Each point is reached from the start by the listed moves, each made 0, 1 or 2 times, or once backwards (-1), plus a little noise. Say if it took an odd or an even number of moves. Then give how often each move was made.

Moves:
(1): [-0.06 -0.12  0.36]
(2): [0.07 0.16 0.32]
Start: [ 0.15 -0.08 -0.07]
Points:
[0.35 0.36 0.19] => odd (-1, 2)
[ 0.17 -0.04  0.57] => even (1, 1)
[ 0.13 -0.10 -0.76] => even (-1, -1)

Moves:
(1): [ 0.07  0.12 -0.25  0.01]
(2): [ 0.04 -0.10 -0.05  0.19]
(3): [ 0.07  0.34  0.42 -0.01]
Start: [-0.04  0.14 -0.11 -0.16]
Points:
[-0.08  0.45  0.61 -0.36] => odd (-1, -1, 1)
[ 0.15  0.95  0.48 -0.14] => odd (1, 0, 2)
[-0.02 -0.17  0.02  0.22] => odd (-1, 2, 0)

Moves:
(1): [ 0.28 -0.02 -0.08  0.07  0.14 -0.31  0.05  0.20]
(2): [ 0.00  0.09 -0.28 -0.10 -0.04  0.04  0.09 -0.08]
(3): [ 0.10 -0.11  0.03 -0.10  0.16  0.18  0.35 -0.09]
(4): [-0.23  0.11  0.01  0.16  0.13 -0.09  0.15  0.02]
(5): [ 0.09  0.00 -0.23 -0.12  0.17 -0.16 -0.13 -0.35]
(6): [-0.15  0.09 -0.15  0.20  0.17  0.04 -0.28 -0.02]
Start: [ 0.11 -0.11 -0.07 -0.07 -0.03 -0.19  0.10 -0.15]
Points:
[ 0.34  0.07 -0.36  0.41  0.54 -0.84  0.07  0.26] => even (2, 0, 0, 1, 0, 1)
[ 0.45 -0.31 -0.15 -0.53  0.15 -0.20  0.63 -0.58] => odd (0, 0, 1, 0, 1, -1)
[-0.35  0.11 -0.68 -0.27  0.55 -0.17  0.52 -1.23] => odd (-1, 1, 1, 2, 2, 0)

Moves:
(1): [ 0.00 -0.01  0.08  0.14  0.08 -0.21 -0.01  0.08  0.06 -0.06]
(2): [ 0.06  0.29  0.21  0.22  0.01  0.26 -0.18 -0.28  0.21  0.03]
(3): [-0.25 -0.22 -0.18  0.13 -0.06 -0.07  0.03  0.00 -0.11 -0.13]
(4): [-0.15  0.03 -0.14 -0.08  0.07  0.02 -0.05  0.10  0.18  0.06]
(5): [-0.15 -0.09  0.12  0.14  0.16 -0.06 -0.07  0.28 -0.18  0.14]
(6): [-0.07 -0.08  0.10 -0.12 -0.08  0.13  0.08  0.01  0.15 -0.03]
(7): [-0.17  0.05 -0.05 -0.23 -0.01 -0.11  0.35 -0.03 -0.08 -0.13]
(8): [-0.15  0.02  0.00 -0.20 -0.03  0.04 -0.22  0.20 -0.03 -0.31]
Start: [-0.10 -0.02 -0.10  0.05  0.00  0.01  0.01  0.14  0.04  0.09]
Points:
[-1.42  0.05 -0.49 -0.45 -0.13 -0.18  0.19  0.29  0.60 -1.19] => odd (2, 1, 2, 2, -1, 1, 2, 2)
[ 0.32 -0.11 -0.05 -0.09  0.07 -0.17 -0.45  0.51 -0.35 -0.02] => even (0, -1, -1, -1, 0, -1, -1, 1)
[-0.71  0.20 -0.15  0.32  0.18 -0.24 -0.75  0.52  0.25 -0.62] => even (2, 1, 1, 1, 0, -1, 0, 2)
[ 0.46  0.48  0.33  0.55  0.10  0.21 -0.27 -0.33  1.07  0.47] => odd (2, 1, -1, 1, -1, 1, -1, -1)
